Each row is a point. Two turns around zero, p and q, are shown by what they do to some points. Write where each new point lands after one turn and then the other. Backwards means that the second turn is done in reverse. Each puzzle has new turns, and all numbers are rounded.

Turn p:
[0.08 0.20] -> [-0.19  0.09]
[0.22 0.08] -> [-0.06  0.23]
[ 0.06 -0.43] -> [0.43 0.03]
[-0.37  0.16] -> [-0.19 -0.36]
Turn q:
[0.37 0.05] -> [0.11 0.36]
[ 0.22 -0.08] -> [0.17 0.17]
[ 0.13 -0.20] -> [0.24 0.03]
[-0.31  0.02] -> [-0.15 -0.27]
[-0.41  0.21] -> [-0.36 -0.28]
Where do these land?
q, then p backwards: [0.12 0.23] -> [0.19 0.17]
q, then p: [-0.08 -0.25] -> [0.19 0.18]
p, then q: [-0.08 -0.15] -> [0.14 0.09]
q, then p: [ 0.40 -0.13] -> [-0.29  0.31]
q, then p: [-0.36  0.31] -> [ 0.16 -0.45]

Turn p:
[-0.27 -0.24] -> [-0.06 -0.36]
[0.06 0.37] -> [-0.18  0.33]
[ 0.21 -0.13] -> [0.25 0.03]
Turn q:
[ 0.41 -0.14] -> [-0.20  0.38]
[-0.20 -0.21] -> [0.29 0.01]
[-0.24  0.01] -> [ 0.17 -0.17]
[0.03 0.35] -> [-0.26 -0.23]
Where do these land?
q, then p: [-0.06 -0.29] -> [0.09 0.28]
p, then q backwards: [-0.18 -0.10] -> [-0.07  0.19]
q, then p: [0.23 0.39] -> [-0.27 -0.37]

Turn p:
[-0.26  0.21 -0.29] -> [0.16 0.24 0.33]
[0.41 0.14 0.24] -> [-0.14 -0.47 -0.03]
[-0.10  0.04  0.41] -> [-0.42  0.00 -0.05]
[ 0.08 -0.34 -0.26] -> [ 0.33  0.08 -0.27]
[-0.12 -0.05 -0.10] -> [0.07 0.15 0.01]
Turn q:
[0.51 0.05 0.09] -> [ 0.42  0.07 -0.30]
[-0.41  0.14  0.00] -> [-0.22  0.02  0.37]
[ 0.17 -0.13  0.17] -> [ 0.16 -0.17 -0.13]
[-0.26 -0.05 -0.26] -> [-0.35  0.10  0.06]
Where do these land?
p, then q: [ 0.22 -0.16 -0.09] -> [-0.05  0.06 -0.28]
p, then q: [ 0.03 -0.03  0.27] -> [-0.26 -0.02  0.09]
q, then p backwards: [ 0.35  0.09 -0.05] -> [-0.04 -0.30 -0.21]
q, then p: [-0.60  0.10 -0.13] -> [-0.54  0.31  0.02]

Turn p:
[ 0.22  0.21 -0.31 -0.18] -> [-0.07 -0.29 -0.35 -0.09]
[-0.17  0.41  0.32  0.27] -> [-0.24 -0.21  0.52  0.00]
[ 0.04 -0.23 -0.10  0.11] -> [ 0.06  0.22 -0.08 -0.14]
[-0.10 -0.32  0.27  0.33] -> [ 0.14  0.38  0.34 -0.10]
[-0.05  0.01 -0.43 -0.25] -> [-0.18 -0.02 -0.46  0.08]
[ 0.06 -0.08  0.24 -0.28] -> [ 0.28 -0.08  0.02  0.25]
Turn q:
[0.48 0.26 0.01 0.64] -> [ 0.04 -0.38  0.19  0.73]
[-0.18  0.21 -0.08 -0.40] -> [ 0.28  0.19 -0.25 -0.25]
[ 0.08 -0.13  0.12 -0.20] -> [-0.10  0.26 -0.01 -0.03]
[-0.04 -0.08 -0.23 -0.13] -> [ 0.14  0.07  0.15 -0.18]
[-0.19 -0.17  0.09  0.31] -> [-0.28 -0.29  0.05 -0.06]
[-0.14 -0.08  0.08 -0.22] -> [-0.06  0.15 -0.11 -0.20]
Where do these land?
q, then p: [ 0.29 -0.27  0.20  0.47] -> [-0.16  0.41  0.48  0.05]
p, then q: [-0.14 -0.13  0.23 -0.04] -> [-0.07 -0.11 -0.10  0.25]
q, then p: [-0.07  0.25  0.09 -0.20] -> [-0.09 -0.12 -0.26 -0.17]
p, then q backwards: [-0.31  0.36 -0.31 -0.04] -> [-0.09 -0.19  0.45  0.28]
p, then q: [ 0.22 -0.22 -0.21 -0.19] -> [0.32 0.06 0.27 0.05]

Turn p:
[-0.17 -0.44  0.05 -0.40 -0.39  0.01] -> [-0.23  0.23  0.47 -0.15 -0.43 -0.07]
[ 0.71 -0.37 -0.26  0.20  0.03  0.14] -> [-0.24 -0.69  0.36 -0.07  0.32 -0.01]
[-0.20  0.17  0.03  0.10 -0.08  0.27] -> [ 0.20  0.04 -0.12 -0.06 -0.13  0.28]
[-0.19  0.20  0.12  0.07 -0.33  0.00] -> [ 0.00  0.32 -0.02 -0.01 -0.02  0.32]
[-0.09  0.53  0.04  0.23  0.35 -0.47] -> [ 0.08  0.24 -0.60  0.21  0.43 -0.16]
[ 0.28 -0.23 -0.02  0.19  0.17  0.14] -> [ 0.11 -0.36  0.18 -0.08  0.18 -0.07]
[-0.12 -0.05 -0.08  0.13  0.22 -0.14] -> [ 0.07  0.00 -0.17 -0.15  0.11 -0.20]
[-0.19  0.11  0.32 -0.13 -0.01  0.02] -> [ 0.21  0.28  0.03  0.17 -0.13  0.01]
[-0.03  0.09 -0.19 -0.39  0.04  0.03] -> [-0.19 -0.06 -0.13  0.15 -0.33 -0.09]
Turn q:
[-0.06  0.33 -0.07  0.22 -0.13 -0.01] -> [-0.15 -0.28  0.15 -0.09 -0.20 -0.11]
[-0.26 -0.18 -0.17 -0.11 -0.14 -0.40] -> [-0.22  0.19  0.20 -0.22  0.37 -0.11]
[-0.12 -0.03  0.42 -0.47 -0.05  0.22] -> [-0.01  0.39  0.15  0.47 -0.11  0.24]
[ 0.26 -0.12 -0.38  0.12 -0.20  0.20] -> [-0.13 -0.34 -0.37  0.08  0.19 -0.09]
[-0.09 -0.28  0.07  0.12  0.16  0.43] -> [ 0.12  0.21 -0.38  0.18 -0.19 -0.21]
[ 0.45  0.06  0.21  0.18  0.18 -0.55] -> [ 0.55 -0.25  0.29 -0.30  0.20  0.18]
[-0.18  0.22 -0.09 -0.06  0.19  0.12] -> [-0.17  0.08 -0.05 -0.13 -0.28  0.11]
Where do these land?
p, then q: [ 0.41 -0.38  0.23  0.03 -0.28  0.28] -> [ 0.47  0.30  0.12  0.40 -0.16 -0.12]
q, then p backwards: [-0.12  0.21  0.19 -0.07  0.20 -0.21] -> [-0.16 -0.21  0.13  0.01 -0.27  0.17]
p, then q: [ 0.14 -0.36  0.09  0.17 -0.48 -0.02] -> [ 0.13  0.37  0.18  0.29 -0.34  0.15]
p, then q: [-0.35  0.35 -0.12 -0.12  0.06  0.12] -> [-0.36 -0.35 -0.16  0.03  0.10 -0.03]
q, then p backwards: [ 0.26 -0.18  0.07  0.38  0.02  0.14] -> [-0.05  0.04  0.03  0.03  0.50  0.12]
q, then p: [ 0.08  0.32 -0.22 -0.14  0.13 -0.26] -> [ 0.17 -0.04  0.19  0.04 -0.44 -0.02]
q, then p: [-0.42  0.05 -0.23 -0.25  0.35 -0.05] -> [-0.04  0.20 -0.32  0.19 -0.44  0.22]
